Each point is reached from the start by the listed moves, each made once or not at all, plus a little noise. Is the number of moves made odd or even? Then give how often each move was made.

Moves:
(1): [4.7, -46.0, -4.7, 6.8]
(2): [26.3, 12.2, 21.1, 0.6]
Start: [12.8, -9.4, -16.9, 4.3]
Points:
[10.6, -6.1, -20.2, 5.6] => even (0, 0)
[15.0, -53.3, -24.2, 12.0] => odd (1, 0)
[39.3, 1.3, 4.1, 9.1] => odd (0, 1)

Moves:
(1): [9.0, -1.0, -0.8, -11.1, 18.4, -5.1]
(2): [14.6, 26.3, -7.4, 17.2, -3.0, 17.7]
(3): [-4.8, 30.9, 26.2, 15.0, 18.3, 14.2]
(4): [8.0, -5.9, -2.7, 27.2, 10.5, -10.9]
Start: [-1.0, 10.6, -1.4, -14.1, -8.0, -14.6]
Points:
[22.7, 29.9, -11.4, 28.2, 3.0, -8.7] => even (0, 1, 0, 1)
[29.2, 30.6, -11.4, 21.1, 18.7, -12.8] => odd (1, 1, 0, 1)
[-2.4, 12.3, -3.0, -13.7, -6.5, -13.7] => even (0, 0, 0, 0)
[15.1, 62.3, 16.1, 46.0, 19.7, 6.0] => odd (0, 1, 1, 1)
[19.0, 68.6, 17.1, 6.1, 24.7, 12.9] => odd (1, 1, 1, 0)

Moves:
(1): [39.0, 1.7, -26.7, 11.9, -1.4, -0.3, 3.8, -1.0]
(2): [10.6, 27.3, 8.3, -20.2, -9.3, -0.7, -3.2, -6.3]
(3): [12.3, 3.3, 8.2, -4.1, -6.4, -12.6, 14.5, -27.6]
(4): [-21.1, 31.7, -13.6, 24.3, -16.5, 9.1, 23.2, 4.1]
(5): [10.1, 9.1, 8.1, 14.5, 22.5, -20.5, 13.4, 29.6]
(6): [2.2, 11.1, -7.6, 2.0, 19.8, 24.0, 8.0, -10.8]
(7): [-3.4, -6.7, -0.9, -25.7, -1.4, -7.9, 39.5, 4.3]
(8): [0.2, -5.4, 14.3, 8.4, -9.5, 16.0, 5.3, 0.7]
Start: [-0.4, 4.6, 10.7, -23.4, 2.7, -9.9, 2.0, 12.6]
Points:
[11.5, 13.1, 19.7, -9.3, 23.9, -30.1, 14.5, 40.2] => odd (0, 0, 0, 0, 1, 0, 0, 0)
[48.1, 3.1, 6.4, -5.3, -15.0, -6.6, 24.2, -13.1] => odd (1, 0, 1, 0, 0, 0, 0, 1)
[-9.2, 62.6, 6.5, -19.2, -25.3, -4.4, 18.3, 13.7] => even (0, 1, 0, 1, 0, 0, 0, 0)
[28.4, 37.3, 33.3, -60.8, 6.9, -53.4, 65.7, 13.2] => even (0, 1, 1, 0, 1, 0, 1, 0)

Moves:
(1): [28.4, -12.9, -0.6, 6.6, 15.9, 9.8, -18.0, -7.1, -5.1, 15.0, 1.3, -3.6, 1.5, 13.5]
(2): [2.4, 12.2, 2.2, -3.2, -11.5, 17.1, 7.3, 9.3, 5.1, 4.9, -19.5, -2.2, -8.2, 5.0]
(3): [5.7, -14.0, 10.0, -4.9, 4.2, -4.2, -2.0, 2.9, -4.3, -13.2, -6.4, -2.2, -1.7, 13.3]
(4): [-0.6, -13.0, 2.9, 10.1, 9.2, -4.3, -6.1, -16.4, 9.2, 12.7, -7.4, 3.0, 2.2, 25.3]
(5): [-3.1, 1.3, 4.2, -0.4, 20.9, 1.0, -4.1, 7.1, 0.9, 7.2, -7.9, -0.8, -8.6, -6.0]
(6): [-10.6, -10.4, 1.1, -8.1, 14.7, 17.3, -3.6, -10.2, -7.6, -1.6, -5.2, -12.0, 18.9, 4.9]
(7): [-8.4, -14.2, 6.6, 3.4, 4.2, 15.2, 12.3, 8.4, -6.4, 5.1, 22.7, -6.1, -10.8, 15.8]
(8): [6.5, 0.1, -21.3, -5.6, 1.5, -3.2, -0.9, 14.2, 3.3, -5.3, 5.5, 6.3, 2.1, 3.1]
(9): [0.0, -7.4, 1.1, -3.6, 8.4, -10.5, 4.7, -13.6, 13.9, 18.1, 2.4, -24.6, 14.2, 3.4]
(10): [1.7, 3.5, -1.3, -15.4, -7.0, -7.2, -19.2, -1.8, 1.4, 11.1, 2.8, -1.9, 3.7, -0.8]
(11): [0.1, 3.3, 6.5, 7.9, 8.8, -0.3, -14.3, 4.5, 12.9, -10.4, 23.6, -9.2, 16.7, 13.0]
Start: [-4.3, -4.2, -8.7, -2.1, 7.7, 5.5, 17.1, -18.9, -1.9, -8.9, -20.6, -17.5, -0.8, -9.0]
Points:
[20.0, -37.7, 22.6, 3.5, 55.1, 32.6, 3.9, -7.3, 15.8, 15.9, -4.9, -65.4, 2.2, 48.4] => odd (1, 1, 1, 0, 1, 0, 1, 0, 1, 0, 1)
[5.1, -70.5, 23.2, 9.3, 94.9, 29.4, -13.4, -42.1, 13.6, 22.8, 3.7, -70.3, 32.5, 74.9] => even (1, 0, 1, 1, 1, 1, 1, 0, 1, 0, 1)
[-4.8, -9.9, -0.4, 2.5, 20.8, -4.8, -19.2, -33.1, 21.8, 6.7, -1.6, -25.4, 20.6, 28.7] => odd (0, 0, 0, 1, 0, 0, 0, 0, 0, 1, 1)
[19.3, -41.7, 1.0, -7.6, 43.2, 27.7, -7.4, -33.9, -19.5, -9.8, -31.8, -35.0, 17.1, 21.3] => odd (1, 0, 1, 0, 0, 1, 0, 0, 0, 0, 0)

Moves:
(1): [3.7, -1.1, -6.5, 7.2, -6.5, -0.8, -20.9, -24.4, -19.2, -0.9, -6.1, 4.7, -28.0, 13.5, -1.2]
(2): [-11.1, 28.6, 12.8, 21.2, 1.6, 6.0, 3.6, -7.3, 15.3, 15.6, 3.9, 19.1, 23.9, 6.9, 36.2]
(3): [8.2, -11.9, -0.4, -2.5, -6.7, 6.0, -6.3, 5.0, 29.8, 8.9, 11.9, 29.3, 4.4, 3.6, -10.2]
(4): [-3.6, -12.0, 9.9, 4.7, -0.2, 1.6, 24.4, -4.0, 7.4, 5.9, 12.7, 2.5, -5.5, 5.0, -9.3]
(5): [-24.4, 3.0, 25.0, -20.6, 23.4, -3.7, 11.3, -3.2, 9.7, -2.2, -1.7, -19.9, 26.5, 16.4, -6.6]
(6): [4.0, 11.8, 7.9, -0.7, -0.7, 8.7, -7.4, -7.7, -1.6, -4.7, -19.8, 14.2, -21.1, -28.3, -6.1]
(7): [35.9, 22.3, 20.3, -6.2, -13.4, 1.5, 17.4, -1.4, 7.3, 4.8, -22.0, -3.2, 17.8, 3.3, -15.4]
(8): [11.2, -13.5, 1.5, 24.4, 23.8, -10.0, -2.9, 24.6, 26.0, 12.8, -9.8, -9.3, -41.3, 23.0, -22.2]
(9): [10.1, -6.5, -18.4, 9.0, 24.9, 1.4, 0.3, -1.0, -1.8, -5.4, 17.7, 6.4, 10.4, 3.1, -16.8]
(10): [-19.8, -3.3, -31.0, -2.3, 9.2, -7.4, 12.1, -21.6, -15.3, 20.9, -14.6, 3.1, 18.7, -12.2, -6.1]
(11): [4.7, -10.5, 5.4, -9.8, 3.0, 23.0, 4.3, 12.6, -16.2, 6.9, 9.2, 4.0, 11.4, 15.8, 9.4]
(12): [13.4, -15.3, 10.8, -3.9, 1.7, -18.0, 0.9, 7.4, -22.2, -8.0, -13.9, 23.7, 7.0, -16.4, 3.5]
(13): [-20.8, 0.9, 11.8, 32.3, -16.3, 20.2, -12.2, 1.3, 7.7, -7.7, -3.2, -2.9, 14.7, 6.8, -2.6]
(14): [-18.0, 22.9, -17.4, -10.7, -6.0, -6.8, 13.8, 6.1, -21.8, -5.9, 4.7, 14.0, 7.4, 5.4, -10.1]
Start: [9.7, 19.6, -17.8, -20.7, -27.3, 4.5, -3.5, 38.8, -5.5, -18.0, 3.0, -4.7, 14.0, -8.3, 13.2]
Points:
[-5.9, 35.0, -27.2, -39.4, 0.4, 8.3, -13.5, 14.1, -10.6, -28.0, 9.0, 44.6, 13.1, 4.8, -38.9] => even (1, 0, 1, 0, 1, 1, 0, 0, 1, 0, 0, 0, 0, 1)
[-14.2, 37.9, 21.1, 3.4, 22.1, -5.6, 10.1, 51.5, 44.6, 7.5, -4.5, -15.4, 22.5, 37.6, 19.6] => odd (0, 1, 0, 0, 1, 0, 0, 1, 0, 0, 0, 0, 0, 0)
[-0.8, 40.5, -37.1, 8.7, -20.2, 13.5, 12.9, 14.6, 3.4, -0.1, 47.2, 72.7, 27.4, 29.7, 0.3] => even (1, 1, 1, 1, 0, 0, 0, 0, 1, 0, 0, 0, 0, 1)
[8.2, 38.3, 2.8, -21.9, -25.6, 45.4, 4.4, 34.7, -10.8, -19.8, 14.0, 26.8, 80.3, 60.0, -40.5] => even (1, 0, 1, 0, 1, 0, 1, 0, 1, 0, 1, 0, 1, 1)
[-35.2, 13.4, 10.2, 16.5, 9.2, 18.4, 22.4, 7.1, 24.6, 5.9, -3.8, 70.9, 92.8, -24.0, -5.4] => odd (0, 1, 1, 1, 1, 1, 0, 0, 1, 1, 0, 1, 1, 0)
[10.4, 28.1, 7.2, -2.0, -46.9, 52.3, 33.6, 16.4, -14.7, 9.2, -33.1, 13.6, 49.2, -18.1, -17.3] => even (0, 0, 0, 1, 0, 1, 1, 0, 0, 1, 1, 0, 1, 0)
[-30.0, 40.6, 31.2, -15.6, -2.2, 8.6, 35.5, 23.0, 26.9, 2.0, 18.5, -2.3, 59.0, 20.1, 34.0] => odd (0, 1, 0, 1, 1, 0, 0, 0, 0, 0, 0, 0, 0, 0)

Moves:
(1): [0.7, 10.2, 0.1, -8.9, -13.0, 6.2, -11.6, -3.7, 4.2, -3.2, 1.5, -1.5, -12.7, 6.3, 0.4, -11.5, 7.8, -7.1, -6.7]
(2): [2.9, 2.7, 9.0, 6.2, 7.5, -3.4, 2.9, -19.4, -4.3, 1.7, -9.0, -10.8, -2.5, -5.5, -5.5, -6.5, 13.2, 2.2, 1.3]
(3): [4.7, 4.7, 4.9, 1.0, -3.7, 4.8, 10.6, 14.8, -3.0, -11.2, -1.9, 8.3, -9.9, 4.5, -7.3, 1.3, -3.2, -5.2, 8.7]
(4): [-4.5, 8.4, 5.8, 2.9, 17.6, 3.1, 16.1, -7.0, -3.5, 5.1, -4.1, 12.9, 10.8, -12.0, -10.4, -2.1, -5.0, -1.7, -2.2]
(5): [1.0, 11.9, 2.8, 2.7, -0.9, -11.1, -2.4, 9.3, -10.5, -3.4, 0.5, 2.9, 2.1, -2.7, 2.3, 2.3, -15.4, -6.6, -2.0]
(6): [5.0, -0.4, 0.9, 2.3, -4.7, 9.1, 2.0, -5.2, -7.5, -10.4, 14.7, -4.6, -0.4, 10.0, 5.4, -2.7, 3.9, -1.2, 12.2]
(7): [4.5, 7.0, 5.8, -11.0, -3.4, 4.4, 5.7, 8.8, -12.7, -8.8, 7.4, -14.8, 4.9, 2.0, -7.1, 15.4, 13.2, -17.5, 7.9]
(8): [-5.7, -3.0, 5.3, 3.9, -5.2, 2.8, 7.3, -2.8, 3.0, 7.7, 2.4, 9.2, -11.6, -1.7, -6.9, 10.3, 3.0, 4.4, 2.9]
(9): [-1.2, 3.6, 6.1, 7.1, 9.9, -5.1, -2.2, 6.7, -5.9, 8.4, 6.2, 2.0, 9.9, 0.7, 3.6, 7.4, -3.2, -17.8, 21.8]
(10): [-9.5, -5.5, 4.5, 3.4, -0.2, 2.5, -6.1, -6.9, 6.9, -2.4, 4.2, -5.7, 10.0, -0.8, 5.9, -7.5, -7.8, 5.5, 2.8]
(11): [-8.0, -12.8, -9.8, 3.8, -4.2, 5.2, 5.2, -2.1, -12.5, -1.9, 7.7, 8.0, 14.3, -11.2, -4.7, -11.1, 2.3, -1.3, 2.6]
(12): [-2.1, -3.1, 4.0, -0.1, -1.9, -7.5, 12.6, 16.1, 10.7, -12.3, 12.7, 6.7, -9.2, 11.0, 17.8, 8.3, -4.1, -4.4, 5.1]
(13): [2.7, -16.6, -2.1, -1.8, -0.4, 3.6, 19.6, -13.3, 5.8, -14.4, 1.4, 2.2, -7.1, 3.6, 8.9, 15.0, -1.2, -6.7, 3.0]
(14): [9.0, -2.4, 2.6, -7.3, -7.7, 10.1, -1.7, 8.4, -8.5, -1.8, -2.0, 7.0, -0.9, 5.2, -8.2, -17.8, -1.3, -5.1, -17.5]
(15): [6.8, -7.2, 8.1, -1.0, 1.9, 8.1, 17.9, -1.7, 12.9, 7.8, -0.5, 15.8, -11.4, 4.9, 6.0, -19.8, -18.2, 8.2, 2.1]
(16): [11.2, 11.5, 16.7, 3.3, -8.9, 10.9, 8.1, 8.5, 16.2, 2.2, 9.6, 9.4, 2.1, 2.2, -12.7, 3.8, 6.1, 9.4, 11.0]
(17): [-10.3, -9.0, 0.2, 5.5, -19.7, 14.9, -2.1, 11.2, -2.2, 5.7, -1.2, 7.6, -5.1, 0.2, 8.5, 8.3, 8.8, 10.8, 7.0]
(18): [1.7, 2.9, 1.8, -3.2, -1.3, -6.9, -21.8, 3.2, 1.3, -1.9, 9.4, 2.8, -8.7, -0.9, 9.2, 0.7, -5.1, 11.1, 5.7]
Start: [0.7, 0.5, 1.0, 7.4, 17.5, 0.4, -8.0, -2.3, 7.2, -11.8, 4.2, 19.8, 4.4, 6.3, -15.5, -19.9, 4.6, 3.7, -2.2]
Points:
[0.4, 13.2, 38.4, 25.9, 36.3, 4.8, 41.3, 23.0, 7.5, -30.8, 35.3, 58.4, 5.9, 22.2, 8.9, -33.4, -48.6, -19.2, 46.6] => even (0, 0, 1, 1, 1, 1, 0, 0, 1, 1, 0, 1, 0, 0, 1, 0, 0, 0)
[-20.5, 5.9, 6.1, 18.8, -12.3, 30.9, 5.7, -2.2, -22.2, -12.9, 26.1, 54.3, 2.3, -6.0, -20.3, -25.9, 9.1, 1.6, 11.9] => odd (1, 0, 0, 1, 1, 1, 0, 1, 0, 0, 1, 0, 0, 0, 0, 0, 1, 0)
[1.2, -18.4, 42.3, 18.5, -38.5, 60.1, 25.8, 0.7, 25.7, -18.4, 44.4, 60.7, -22.8, 28.0, -9.6, -67.0, 18.3, 24.7, 21.0] => odd (1, 1, 0, 0, 0, 1, 0, 1, 0, 1, 1, 1, 0, 1, 1, 1, 1, 0)
[23.2, 19.3, 54.8, 9.3, 5.8, 26.2, 66.1, 33.1, 28.6, -26.9, 29.8, 94.9, -35.1, 28.0, -22.0, -22.8, -29.9, -28.6, 24.2] => odd (1, 0, 1, 1, 1, 0, 0, 1, 1, 0, 0, 1, 1, 1, 1, 1, 0, 0)
[4.7, -1.3, 28.0, 1.2, -5.3, 21.3, 43.2, 7.5, 6.5, -32.0, 23.7, 41.1, -34.7, 16.2, -21.6, -33.9, 18.5, -16.6, 21.9] => even (1, 1, 1, 0, 0, 0, 1, 1, 0, 0, 1, 1, 0, 0, 1, 0, 0, 0)
[2.2, -21.9, 27.5, 3.5, 23.6, 5.3, 39.5, 7.2, 24.4, -33.5, 35.8, 26.4, 2.0, 28.1, 19.4, -0.8, -17.2, -28.6, 40.6] => even (0, 0, 0, 0, 0, 0, 1, 0, 1, 1, 0, 1, 1, 0, 1, 0, 0, 0)
[-19.8, -15.4, 23.0, 15.8, -12.7, 33.0, 24.9, -1.1, 11.1, -24.2, 23.1, 82.9, -25.8, -3.3, -3.3, -33.1, -29.7, 14.9, 21.2] => odd (1, 0, 1, 1, 1, 0, 0, 1, 0, 1, 1, 0, 1, 0, 1, 0, 1, 1)
[26.9, -11.5, 36.9, -4.8, 5.6, 23.1, 32.3, -4.7, 2.2, -33.5, 10.4, 39.9, -42.5, 18.6, -26.2, -21.1, 5.5, -5.8, 12.3] => even (0, 1, 1, 0, 0, 0, 1, 1, 0, 0, 0, 0, 1, 1, 1, 0, 0, 1)
